Each row of a before or after table is a point. The points were changed in one or more steps. Then noise was added and the rows were shuffled. The steps act on how far a point lies along the listed directions, d1 being the first. Name the steps. A step turns or swaps two directions, mirrors them in a line or flattens them onto one, adds a multiple of one to another, or multiplies one. Angles are multiples of 10 degrees, from the lower direction toward the higher: turns from -170 to 170, lines from 10 to 170 but not 90. Use the fewest steps. Two steps may share a direction if one is a turn and the other turns, adds or multiplies; they go together, in the order done. Otherwise the lowest direction goes first.

Directions:
(1): [-26 -21  42]
(2): [  7 -49 -21]
(3): [-47   5 -26]
Before, 13 rows:
[[ 10  -7   9]
 [ 33  18 -30]
 [ -9  -2  -4]
 [  1  -9   3]
 [  6  -3   0]
 [  2  -5   7]
 [-10 -10  -1]
 [  9  -3 -13]
 [-21   3 -10]
 [-13  42  -4]
 [  3  24   9]
 [  5  -9  10]
 [  7  -8   2]]
After:
[[ 33  32  10]
 [ -3  -9  -5]
 [-16   1   6]
 [ 25   4   9]
 [ -8  -7   2]
 [ -5 -10   5]
 [ -7   7   4]
 [ -5 -16   5]
 [ -2 -16   1]
 [ 42  19 -60]
 [  5   5 -23]
 [-10  20   8]
 [  0  -5  -6]]
Steps: multiply d1 by 1.6; turn d2 and d3 by 70 degrees

Directions:
(1): [ 33  13  -7  35 -28  42  36 -37]
(2): [ 10 -48 -22  46  19 -19  30  33]
(3): [  2  27 -19 -14 -58 -23  25  44]
(4): [-23   8  22  49 -21  30 -42  34]
(5): [ 19 -36 -53 -15 -26  14 -46  -8]
Before, 11 rows:
[[  6   1   0  12  12   1   9  -1]
 [  2  15   0  -2 -16  19   0 -21]
 [  0  13   7   1   5  -2 -20 -28]
 [ 13 -14 -26   6  16  25 -20 -36]
 [-12   4  19  25 -14   3 -42  15]
 [ -4  -1  -1 -37  12 -23 -10   9]
 [ -9  12  10  -2   9   1 -18 -10]
 [-12  60  50   0  26 -18  53  -8]
 [  2  -8 -25 -33 -15   0 -12 -19]
 [  9 -11 -12  -6 -10  12  -2 -29]
 [-13  -4 -22 -29  12 -22 -25   3]]
After (11 x 8):
[[ -4 -16 -21 -11  27   8 -38 -23]
 [ 14 -18 -39  20   0   2  17 -10]
 [ -5 -12  -3  16  18 -21 -13  -6]
 [-21  39  41   6  42 -39  51  16]
 [ -4  -5  11  45 -17   9 -27  15]
 [ 25 -18 -16  10   2  -3  31   1]
 [  2 -30 -37 -16  -5 -12   0  -4]
 [ -4  -9  -2  18  18  -5  -5   6]
 [-18  -8  -4 -11  11 -17 -14  15]
 [  0  14   6  -4  10   5   0 -10]
 [ -6 -16 -13 -20   5 -10 -17  -8]]
Steps: turn d1 and d2 by -140 degrees

Directions:
(1): [ 11  35  46   5  -4   5  54 -31  18 -54   4  29]
(2): [-36  -8 -36  44  -3 -17 -24 -10  18 -34 -55  40]
Before (14 x 12):
[[ 24  39  60   1   1  16  46 -17   3 -36  23  11]
 [ -3   8  19   8   0   6  30 -18   0 -32  -3  11]
 [ -2 -32 -32  -2   6   4 -29  10 -10  18  -1   4]
 [-20  -4 -28  23   3  -6  -2  -3   4 -36 -37  35]
 [-15  -9  10  -4   0  -8  -4  -2 -17   9  10 -16]
 [  8  -7 -15   1 -11   0  -8  18   2   3   1 -28]
 [ 28  27  42 -42  -7   5  51 -13  -8   6  41 -26]
 [-10  15   5  -6   7   1  -9  -7  -4  -2   6   5]
 [ -1 -10 -14   5  -4 -27 -19  16  -5   0 -17  12]
 [-30 -15 -28  34  -6 -13  -3 -19  27 -45 -58  52]
 [  8   1   3  -9   6   1  20 -10  -6  -2  12  -7]
 [  2 -21 -20 -13   7 -13 -36  29 -22  41   6 -32]
 [-13   8 -18  12  -2  -8  -2  -8  10   7 -22   1]
 [ 23  12  37 -24  -8  19  21   2 -11   4  36 -17]]
After:
[[ -2  -5 -20  13 -11  -3  -9  12   9 -12 -13 -14]
 [ 34  13  37 -29   8  20  11  16 -24  31  48 -40]
 [ 11  20  41   3  -6   5  60 -34  27 -56  -7  42]
 [  9 -14  -4 -21  -6  11 -23  24 -21  36  23 -30]
 [  0   3   2  11  -5 -25   1   4   1 -20 -18  24]
 [  4  19  15   3   5   4  37 -16   4 -47  -4  30]
 [-11  14   6 -11   8   2 -10  -4  -7   1  10   4]
 [ 14 -10 -13 -42  -5  -2  -9  18 -26  58  29 -51]
 [ -5  18  -1   8  -1  -5  16 -16  15  -5 -16   7]
 [-22 -12   1   4  -2 -12  -8   0 -15   3  -2  -7]
 [-24 -18 -36  24   2 -26 -41  11  -3   0 -38   7]
 [ 10   0  26 -14   1  14  29  -6 -14  -1  22 -18]
 [-12 -18 -28  15   2  -2 -15  -9   6 -17 -18  32]
 [  4 -10  -8 -11   9   0   5  -1  -9  13  12 -16]]
Steps: turn d1 and d2 by -70 degrees

Directions:
(1): [ -8 -31   0 -51   8  17  16 -50  30  11 -22  15 -41  -7  55 -10  19   7]
(2): [-13  18 -21 -38 -55 -34  23 -32  -9 -12 -36  21  18  12 -25 -11 -47 -16]
(3): [ -6   1  37  14 -38  41 -31 -31 -19  24 -38 -43  -9 -38 -18  19 -14  25]
(4): [-34 -21  46 -18 -20 -13   6  24  17 -60  15 -33  -4  20   2 -28  -6  48]
Before, 9 rows:
[[ -7  11  -9  12  -3 -17  13   9  -7 -15   9   8   9   9  -4   2  -6  -2]
 [-21 -24  34  -9 -23  -1   9  12  16 -23  -2 -17  -8   4   2 -30 -16  24]
 [ 21  33   6  60  -9  12 -24  29 -36  -1  15 -14  24  -6 -48  13 -16 -14]
 [  8  20   3  32   1  -1 -15   4 -34  18  -4  -9  10  -9 -38  15   1  -5]
 [ 14  -6 -17   5  10  15   3 -18   2  16  -4  21 -10 -10  18   8   9 -11]
 [-13   0  10   4 -11  -8  -4  27 -10 -20  10 -20  13   2 -13 -13  -6  12]
 [  6  -3 -13 -20 -13   5   7 -24  -8   0 -17  17   2  -3  -6   4   1 -26]
 [ 11  14 -19  11  -3   5  -8   8 -14  25 -15   9  15  -8 -12  12  -9 -11]
 [ -8 -12  -4 -17 -15  15  -6 -21   0  15 -15  -5 -11 -16  10  -1   7   4]]
After (9 x 18):
[[  1  -3  12  17  11  18 -17  27  -3   6   4 -16   4  -8   1   5   9  20]
 [-11 -19   0 -19  -6  13  -3 -15   6   8  -7  -5 -15 -12  20  -5  15  10]
 [-10  -6  -2 -23 -40 -13  20 -17   4   1 -27  12   2   2  -9 -23 -36 -10]
 [ 10 -14  -4   9  21  16   1  -1   9   3  13  11 -14  -4  25   3  19   2]
 [  2   8  21  32   3  10 -20   6 -29  12  -2 -26  -1 -14 -28  13   9  13]
 [ -9  10  -2  17  -4 -14  10  13  -9 -16  12  -1   9   7  -5   2  -4   4]
 [ 17  27  21  60 -16  27 -30  19 -36   4   6 -29  14 -16 -43  15 -14   0]
 [ -5 -22  19 -10   6  13   0   6   6 -24  11 -10  -7   2   9  -5  23   5]
 [ -8  12  -8  -3 -26 -10  -1   4 -20  -2 -12  -7  19  -4 -21  -6 -20  -6]]
Steps: turn d1 and d3 by -20 degrees; swap d2 and d4

Directions:
(1): [  1 -38  -1 -10 -23   3  20  -5 -24   2   6 -12  28   3  17 -39 -13   7
  28  -8 -60  17 -22   0  40  -4   6  11  14 -14  18   8]
(2): [-35  15  -1  -3  10 -25  33 -14 -12  -1 -27  -2   8  -3 -21  37   9 -21
   3  21 -37  14 -20 -10 -34  -7   8 -39  39   1  10   5]
(3): [ 25  26   3  -4 -32 -14  33  35  30  -8 -10 -28 -28  29  10 -25  38   7
  19  37   1 -25   2 -13  -1  12   8  -2  12 -17   1   1]
(4): [-25  26   2  12  -4  18  32 -23  12  35  -4 -18 -23  14  24 -10  -1   1
 -11 -34  -4  19  25 -27   2 -14   8  29  15  42 -12  32]
(5): [-22 -17  31  -8 -17 -21  -6  23  15   7 -43  42  15   3  13  16  -4  21
  38   3  23  15  33 -21  16 -25 -10 -10 -10   2  22  14]
Before (9 x 32):
[[  6  30   8   6 -14 -10  39  20  35   2 -33  -8 -31  28  18   2  33   4
   16  30   9  -5  22 -21  -8  -8  -7  -1  15  10   4  19]
 [ 18   8   5  -6 -26 -11  15  38  22 -22 -22 -11 -18  23   8 -12  30   4
   23  25   1 -10  -5  -6  15   4  -5   1  -4 -17  16  12]
 [-21  26   5   3 -16 -10  37  13   6   0  -9 -12 -22  16   5  -9  12   1
   -5  -2   3   5  -1 -17 -11  -3   8   1   5   7   3  13]
 [ -3 -11   5  -8 -28 -11  25   5  -3  -3 -17   5  13   0  20 -18   4  -9
   18  -5 -27   4   5 -15   9  -7   7   1  15   4  13   4]
 [ -9  21 -28   5  11  28  38 -21 -20  14  29 -39 -20   6   8 -12  -8 -20
  -25 -27 -43   8 -16  -2  -3   8   8  10  25  23 -20   7]
 [ 17  12 -16   7   7  34  23 -22 -13  16  24 -40 -24   4   6 -30  -4 -10
  -26 -22 -32  -1 -13   3   9  20  15  24  12  14 -25   4]
 [ -9  41   3  10  -3  23  28 -17  29  16  -8 -21 -35  24  27 -17  13   1
  -14 -12   9  -2  38 -37  -2  -1   0  26  17  33 -14  22]
 [-10 -13  -1  -7   2 -12  -7   7 -10  -7  -4  15  13   8  -5  12  -1   3
    4   8  -9  10  -2 -10   1  -4  -2 -15   5  -7  13  -3]
 [ 14 -24  -3   8 -11  25 -32   6   3  14  24   0   7  -9  17 -24 -14  13
   11 -38  14   5  14   3  41  -9   4  37 -24  13  -1  15]]
After:
[[ 28  -6 -19   0   3  30  18 -16 -25   4  30 -39  -9   0   1 -38  -7  -9
  -17 -13 -48  -4 -30  13  17  26  14  17  11  -5 -17  -6]
 [ 11 -14  -4  -9 -22 -12  14   8 -10 -18  -5   1  16  -6   6 -17   7 -15
   11   7 -29  -8 -12   0   2   5   6  -7  12 -11  10 -12]
 [  6  17 -14   5 -12  33  42 -29   2   9  19 -48 -18  22  29 -53   6  -5
  -11 -15 -48   0   1 -22  20  11   8  34  30  15 -10  16]
 [-12  -8   4  -7   4 -15 -11  10  -4  -7 -11  22  10   8  -6  21   1   4
    4  10   4   9   6 -13  -4  -7  -4 -18   1  -5  13  -3]
 [ -1  -4 -26  -4   2  20  33 -12 -31   2  28 -32   1   2   6 -20 -12 -16
   -7 -16 -60   8 -30   6  12  10   6   2  23   2  -7  -1]
 [ 29  37 -26  12  -4  14  53  -8  12  -4  15 -58 -39  26  10 -29  33 -16
  -17  22 -37 -15 -20   1 -12  17   7  15  32   5 -14   7]
 [ -8  22 -12   4 -13   0  44   1  -9  -6  15 -36 -20  14   0 -28  11  -8
  -16  -4 -26   0 -27  -3  -8  11  14   6  13  -2  -3   5]
 [ 40  30 -28   3  -6   9  17  15  10 -30  22 -53 -37  20  -9 -23  35 -19
  -20  24 -16 -28 -37  16  -7  31   4   9   5 -18  -9  -5]
 [ 13 -40   8   2 -18  12 -41  21   4   8   9  20  21 -11  17 -17 -16  21
   30 -29  21   7  19   2  49 -16  -1  26 -31   2  12  13]]
Steps: turn d1 and d4 by -50 degrees; add -1.5 times d3 to d5

Directions:
(1): [  1  10  15  17 -44  18 -19   8 -11  20 -15  34   6 -22   3 -20  -6  11
  -1 -33  10  10 -26 -17  31  11 -19  -8  20  33  30  25 -35  25  12  16
   1  31  17 -11  28  45 -25  -5  25   9   1   2   2  36   4  12 -22   6
  34  60 -16  14   4   1   2 -11  15 -17]
(2): [  3  -2   2 -24  -8  -7   8  27  13 -10  -5 -36  36 -26 -24  33  -7 -24
 -16  15  -1  14   2   0   6   5  17  12  38 -25 -14   3  -5 -36 -38 -10
  -1  51  28  -3  40  15  -7   8   5 -46  27 -10  20  26  12 -18   3  -5
 -11  23  22   3  -8 -42  13  28  -7  34]
(3): [-18 -25  -4 -29  -8 -31 -11  32 -53   2   2 -37  22 -12  52   1  20 -37
  11   0  28  -6  14 -34 -15 -47  32 -15 -25  21  19   3   7   7  30  14
  28 -18 -13 -19   6  13  15 -14  15   8  17   3   4  23   6   5  -8  -8
 -32   7  -9   3   8 -18  -1 -37 -14  15]
(4): [ -1 -22  14  40  13 -30 -34   4   1  18   9   0  10  31 -39  20 -13 -40
  30  12 -18  11 -20 -18 -15  -8 -11  11   2  -4 -14  -2 -16  31  24 -17
   6  23   5 -16 -11  24   6 -28   9 -22 -10 -29 -25   9  22 -11 -50 -30
  -8 -41 -24  25  -8  33 -18  29   6  12]
(5): [-18   2 -19  22 -39 -18  44   5  -5   3  -7  11   2 -35 -20   2   7   0
   2  46   1   6 -42 -11  19 -26  23   0 -19  -2  35  21  27  -7   4   4
 -24  -4 -10  -3 -48   9  23  13 -49  12 -35  10  -9   9  34  -3  10  -3
  22  19  20  22 -22   0 -16  24   8  34]
Before (10 x 64):
[[ -7   2  -4   3   2   0   4  -4   2  -2   1   7  -3  -2   6  -1   2   8
   -1   6  -8  -3   0   5   2  -4   0   3  -6   0   1   1  -1   2   1  -2
   -4  -9  -8   5 -14 -10   2   0 -11   8  -7   7   5  -8   0  -2   4   4
   -3  -9  -1  -2   1   1  -4  -2   1  -6]
 [  7  13   0  11   9   4   3 -15  24   0  -1  15 -11   6 -17  -7  -1  18
    3   7 -12  -3  -5  16   2   8 -11  -1  -2  -5  -7   0   3   1  -5  -4
   -7   2  -6   6 -15 -10   2   5 -11   5 -12   4  -4 -15   2   3   0   7
   14  -9  -1  -1  -7  10   0   9   6  -4]
 [ -2   0  13   8 -20  13 -23   1 -22  11  -7  16  -1  -4  18 -17   6   3
    6 -35   8   2  -3 -11  10   2  -5 -13   1  27  16  14 -23  22  18  15
   13   1   2  -6  19  23 -12  -6  25  10   8   1   0  18  -4  14  -6   7
   14  27 -15   2  10   5   3 -24   9 -17]
 [ -5  -1  -2   5 -10  -6   1   2 -16  -1  -1   3   0  -2   6  -4   4   1
   10  -3   5   5 -12  -5   4 -10  -1   0 -10   8  14   4   2  11  11   3
    7  -6  -7  -2 -10   8   2  -2   2  11  -8   1  -4   2  -2   2  -4  -2
    3  -4  -5   0  -2   3  -4  -7   1   2]
 [  1 -12   0  14  11 -14  -8   0   0   5   4  -2  -3  15 -10   4  -3 -14
   14  14   0   2  -1  -7  -6 -13   2   5 -16   4  -2  -2  -4  13  11  -3
    6   1  -7  -5 -19   2   7  -7  -3  -2  -7  -4 -11  -2   8  -2 -14  -8
  -10 -19  -2  11   0  12  -9   2   2   6]
 [  0  -5  -6 -10  -3  -6   3  11  -4   2   1 -14  11  -9   3   3   8 -14
   -2   6   2  -3  -3  -6  -4  -7  13  -2   1  -6   3  -2   3  -9  -5   2
    2   3   2  -4   1   5  -3   4  -1  -7  10   3   5  10   3  -2   2  -2
   -5   8   4   3  -7 -17   5   3  -3  11]
 [  1   0   1   1 -15   2   4  -5  -6   5  -1   2   4  -8   2  -3   4   1
    1   1   6   4  -8  -2   8  -6   5  -3  -3  10   8   6  -2   8   4   2
    0   4   0  -4  -4  10   1   1  -4   6  -5  -1   3   6   6  -1   2  -2
   10  14  -2   8  -4  -1  -6  -9   6   7]
 [ -1  -2   1   6   1  -1  -2  -7   5  -5   6  -3  -5   6  -2   4   2   2
   -1   6   2   3   0  -1  -5  -2   4   1   0  -3   1  -3   4   1  -1   1
   -3   2  -4   2 -11 -11   1  -4  -7   0  -4  -2  -5  -5   1   0   3  -2
    3  -6   1   4   4   2  -4  -3   2   0]
 [-10 -13   1  12   0 -19  -8  15 -12   2   0 -18  11   6  -7  14   1 -23
   10  15   3   9  -8 -13 -10 -14   7   7  -5  -3  -7  -5  -2   6  11 -10
    6   4  -1 -14  -5   6   7  -9   2  -5  -4 -10  -6   7   3  -6 -17 -16
  -11 -14  -8  12  -4   2  -8   7  -3  16]
 [ -7  -1  -6   0   8  -4   5  -4  -7  -3   4  -7   0   0  18 -10  12   2
    4   0   6  -9   9  -3  -6  -3   3  -7 -11   8   6   2  10   5  14   3
   -1 -14 -13  -1 -11  -5   1  -1   4  12   2   5   4  -4  -1   2  11   2
   -6  -6  -1  -5   6   3  -2 -16  -6  -9]]
After (10 x 64):
[[ -1  -4   0  -6 -12  -2   5  -2 -11   2   0  -7   7  -8   8   0   7  -5
    1   4   9   2  -3  -5   2 -13  10  -3  -7   9   7   4   1   5   5   2
    4   1  -3  -6  -4   7   4   0  -4   5  -1  -2   5   6   6  -2   4  -3
    2  10  -1   6  -3  -5  -5 -13   2  10]
 [ -8  -6  -4 -13  -9  -9   0  11 -29  -5  -1 -11   5  -8  27  -6  11  -4
    7  -6  14   2  -1 -10  -1 -20  10  -6 -15  12  16   2   6   6  14   8
   16 -13 -10  -5  -4   5   4  -1   7  13   2   5   3   5  -6   4   2   0
   -8   0  -4  -6   3  -8   0 -22  -6   3]
 [ -3   6  -2  -2   2   8   4  -5   8  -4  -1   7  -2  -4   5   0  -1  13
   -6   0  -9  -3   4   9   5   5  -3   4   4  -3  -3   0  -5  -3  -7  -2
   -5  -2  -2   8  -2 -10  -3   3  -7   3  -1   8  11  -7  -5  -3   7   8
   -2  -1   1  -6   2  -5   1  -1   1  -9]
 [-21 -19  -5   9 -11 -29  -5  21 -40   6   0 -18   8   0  25   0  14 -25
   18  15  18   2  -9 -29 -12 -39  19  -5 -31  17  15   1   7  19  36   3
   13 -23 -18 -20 -23   9  17 -13  -2  20 -12   0 -10  11   6   3 -16 -15
  -14  -8 -15  14  -1   5 -14 -17  -6  14]
 [  2   1   2   6   0   5  -1  -9   9  -6   4   2  -6   3  -3   1   1   8
   -5   2   2   3   0   3  -2   3   0   2   3  -2   1  -2   2   0  -4   1
   -4   3  -1   4  -8 -12  -2  -1  -6   2  -4  -1  -4  -5  -1   1   4   1
    8  -1   2   2   4   1  -2  -3   2  -3]
 [ -9  -8  -5 -22   6  -8  -1  11 -23  -6   3 -27  13  -8  38  -7  18 -10
    1  -8  18 -10  22 -11  -9 -12  14 -11  -7  13   8   1   7  -1  13   9
   11  -9 -10  -6   9   1  -1  -3  18   8  21   6  14   8  -4   3  12   2
  -20   6  -1  -9  12 -15   6 -30 -13  -4]
 [ 22  33   4  22  13  30  11 -35  61  -4  -4  38 -24  10 -46  -9 -14  48
   -9   0 -28  -1 -10  42  13  43 -32   7  20 -18 -20  -1  -4  -8 -31 -11
  -25  17   6  20  -9 -19 -12  18 -17  -1 -17   5  -1 -28  -7   1  11  17
   35  -6   8  -7 -10  15   6  29  14 -18]
 [ -7 -11   7 -20  -5   2 -21  13 -38   0  -2 -15  10  -5  43  -9  16 -12
    4 -30  17  -3  20 -14  -5 -15  15 -16  -9  21   9   5 -10   9  17  15
   25 -12  -4  -7  25  10  -3  -7  30   6  24   3   8  16  -9  12   4   5
  -12  16 -10  -7  15 -13   8 -38  -4  -7]
 [ -3  -8  -5   6   3  -9  -3   0 -13   3   2   3  -9   7  13 -10   5  -3
   11   8  11  -4   2 -10  -2 -20   6  -3 -29  17  11   1   1  15  18   7
    8 -17 -16  -5 -23  -2   8  -3  -4  17  -8   7  -9  -3   2   6  -4   0
   -7  -6  -2   6   5   9  -8 -18   1  -3]
 [ -8 -16  -7  -6  -8 -22  -3  21 -23   8   2 -21  19 -10  12   4  13 -32
    8  12   8  -3  -7 -22  -9 -26  23  -6 -10   2  11   1   5   1  13   5
    9  -2  -4 -14  -7  15   4  -5   1  -4   8   0  -1  18  12  -1 -10 -10
  -13   4  -3  12  -8 -14  -3  -2  -5  19]]
Steps: multiply d1 by 0.4; turn d2 and d4 by 60 degrees; add 0.7 times d4 to d5; multiply d3 by 3
